Each row is a point. Two turns around zero, p and q, are shown by what they do to some points. Where does a point land after both, in the order given? Backwards means that the second turn is done in reverse. Each puzzle has new turns, and all numbers are rounded.

Turn p:
[-1.77  0.66] -> [-0.72  1.75]
[ 1.45 -1.09] -> [ 0.18 -1.80]
[0.32 0.43] -> [0.53 0.06]
Turn q:
[0.35 2.21] -> [ 0.35 -2.21]
[-0.18  0.44] -> [ 0.31 -0.36]
[ 0.49 -1.57] -> [-0.95  1.34]
[-0.66 -1.08] -> [0.29 1.23]
Where do these land?
q, then p backwards: [0.71 2.35] -> [ 1.84 -1.62]
q, then p: [ 0.42 -0.70] -> [-0.02  0.82]
p, then q: [-0.45 -0.18] -> [ 0.48 -0.06]
p, then q: [-0.68 -1.47] -> [1.31 0.95]

Turn p:
[-0.38  1.49  0.26  1.24] -> [-0.58 -0.39 -1.40  1.24]
[ 0.83  1.00 -0.57 -0.33] -> [-0.11 -1.44 -0.10 -0.12]
[-0.64 -0.75 -0.54  0.65] -> [-0.64  0.78  0.64  0.50]
[-0.18 -0.64 -0.20 -3.77] -> [ 0.23 -0.14  0.62 -3.77]
[ 0.39  0.12 -0.29  1.32] -> [-0.09 -0.24  0.18  1.38]
[-0.03 -1.23  1.34  0.89] -> [1.19 1.45 0.05 0.78]
Turn q:
[ 0.57 -0.88 -0.94 -1.14] -> [-0.39 -0.58 -0.44 -1.61]
[ 1.17 -1.24  2.06  1.21] -> [-0.14 -1.57 -1.48  1.98]
[ 0.90  1.45 -1.01  0.91] -> [ 1.45  1.45 -0.72 -0.15]
[-1.68 -0.75 -1.56 -0.75] -> [-1.71  0.84  0.89 -1.39]
[-0.15  0.44  1.87 -0.21] -> [ 0.54 -1.08  0.84  1.27]
[-0.81  0.98 -0.41 -0.03] -> [ 0.26  0.93  0.92 -0.09]
Where do these land?
q, then p: [-0.65  0.31 -0.68 -1.53] -> [ 0.91  0.33 -0.68 -1.39]
q, then p backwards: [-0.16 -0.35 -0.19  1.38] -> [-0.98  0.26  0.38  0.96]
p, then q backwards: [0.21 0.73 0.78 0.26] -> [ 0.97 -0.11  0.23  0.50]
q, then p: [-0.57 -1.59  2.67  0.44] -> [-0.37  2.45  0.85  1.82]
q, then p: [ 1.68 -1.03  0.48  1.28] -> [-1.35 -0.40  1.76  0.83]
p, then q: [-0.41  0.27 -0.73 -0.72] -> [-0.61 -0.35  0.85 -0.29]
p, then q: [-0.11  1.66 -2.33 -1.10] -> [-2.71 -0.81  1.15 -0.32]

Turn p:
[-0.02  0.14 -1.73 -0.77 -0.69 -2.26  2.62  0.35] -> [ 0.58  0.37  2.89 -0.23 -1.47  1.30  1.58  0.97]
[-0.65  0.79  0.75  1.17  1.95 -0.58 -0.92 -1.08] -> [-1.56  0.83 -1.26  1.13  0.94 -0.47  1.33 -0.50]
[ 0.95 -1.11  0.26  0.28 -0.15  0.11 -0.99 -0.87] -> [-0.10  0.01  0.07 -0.21  1.32  0.25 -0.80 -1.25]
[ 0.32  0.45  0.70  1.08 -1.19  0.54 -1.27 -0.32] -> [ 0.86 -0.53 -1.10  0.70  0.13 -0.28 -0.45 -1.53]
[-1.68 -0.39  0.81 -3.71 -0.29 -0.48  1.06 -0.12] -> [-1.18 -2.49  1.23  0.27 -0.06  1.07 -0.45  2.88]
[-1.47  0.44 -3.19 -0.73  0.80  0.95 -0.11  0.00] -> [-0.16 -0.41  1.25 -1.39 -0.18 -2.88  1.28  1.00]
[ 1.46  0.18  0.82  0.99 -0.21  0.98  0.34 -0.99] -> [ 0.61  0.15 -1.39 -0.90  0.53  1.04  0.17 -1.18]
[ 0.05 -0.94  0.68  1.24 -0.59  0.76  0.07  1.35] -> [ 1.45  1.06 -0.73  0.31  0.00 -0.06 -1.32  0.21]
[ 1.05  0.44  0.89  0.45  0.37 -0.01 -0.81  1.67] -> [-0.49  1.00 -0.95  0.31 -1.21  0.03 -1.33 -0.61]
Turn q:
[ 0.41 -0.75 -0.75  1.58  1.74 -1.48 -0.38  0.36] -> [ 0.92 -0.11  0.52 -0.76  1.26 -0.38 -0.80 -2.28]
[ 0.15  1.99  0.50 -0.36 -0.57  0.98 -1.44  1.07] -> [-1.25  1.89 -0.57  0.98  1.04  0.20  0.62  0.97]
[-0.26 -0.91  0.23  1.91 -1.00  1.20 -0.80  1.50] -> [ 1.47  1.77 -0.33  0.55 -0.32 -1.03  1.62 -0.65]
[-0.34  0.38 -1.71  0.93 -0.26  1.59 -0.33  0.65] -> [-0.24  1.68 -0.75  0.48 -1.08  0.58  0.50 -1.32]
[ 0.44  0.23  3.18 -0.46  0.62  0.53 -1.94 -1.31] -> [ 0.62 -0.88 -2.13  0.41  2.44 -0.54  0.28  2.13]
[ 1.56  1.57  0.70  0.59  0.18 -0.44  3.06 -0.92] -> [-0.29 -1.35  1.47 -1.70  0.43  2.62  1.41  0.44]
[-0.28 -0.06 -1.78 -0.16 -0.63 -1.36  0.62 -0.86] -> [-1.35 -0.90  0.68 -0.78 -1.16 -0.42 -0.40 -1.12]
[ 0.33 -0.50  0.08 -0.43  0.86 -0.95  2.21  0.24] -> [ 0.78 -1.01  1.81 -0.74 -0.30  1.03 -0.72  0.09]
[-1.40 -0.88  0.44 -3.07 -0.12 -0.10  0.33 -1.15] -> [-0.41 -1.46 -0.37  0.43 -1.45 -0.47 -2.04  2.17]
[-0.67  0.22  0.31  1.08 -0.20 -0.15 -0.79  0.02] -> [ 0.10  0.73 -0.60 -0.68  0.41 -0.83  0.41 -0.21]
[ 0.07 -1.30 -1.19 -1.62 -0.62  0.18 -0.53  0.40] -> [-0.34 -0.37  0.27  1.81 -1.27 -0.75 -0.87 -0.20]
Where do these land?
p, then q: [ 2.46 -0.18  0.20 -0.79 -0.30 -0.78 -0.17 -0.88] -> [ 0.15 -0.69 -2.27  0.32 -0.81  0.23 -0.26  1.31]
p, then q: [ 1.85 -0.85  2.14  2.09 -0.56  0.89 -1.02  1.27] -> [-2.42  0.07 -2.35  0.84  0.73  0.45  0.36 -1.97]
q, then p: [-1.19 -0.59 -0.22 -0.83  0.98  0.57  0.55  1.24] -> [ 0.01 -0.55 -0.88  0.25 -0.90 -0.42 -0.86 -1.67]
p, then q: [-0.61 -0.04  0.60  0.21  2.04 -0.55  0.78 -0.09] -> [-0.14  1.85  0.49 -0.93 -0.46  0.90 -0.51  0.16]
q, then p backwards: [-0.23  0.84  0.44 -1.22 -0.87 -0.92  2.05  0.49] -> [-0.14 -0.49 -0.95 -2.07  0.28 -0.97  1.29  0.59]
p, then q: [ 0.02  1.92 -0.57 -0.05  1.12  1.37 -2.36 -1.84] -> [-0.32 -1.84  0.39 -1.75 -1.72 -0.86 -2.17 -0.97]
p, then q: [-0.67  0.64 -1.39 -1.15 -1.02  1.22  0.03 -0.66] -> [ 0.93 -1.52  1.41  0.82 -0.28 -0.88 -0.53  0.30]
p, then q: [ 0.44 -0.69 -0.28  0.95 -1.33 -2.53 -0.13  1.11] -> [ 0.07 -0.05 -1.26 -0.73  1.44  0.14  2.52  0.70]
q, then p: [-1.11  0.16 -1.02  1.26  0.00  0.01  1.78  0.93] -> [ 0.01 -2.33 -0.76 -0.35 -0.64  1.13 -0.10 -0.29]
p, then q: [-0.97 -1.23  0.10 -0.48 -0.06  0.72 -1.50 -1.58] -> [ 1.38 -0.59 -0.23 -0.42  0.95 -0.31 -1.87 -1.00]
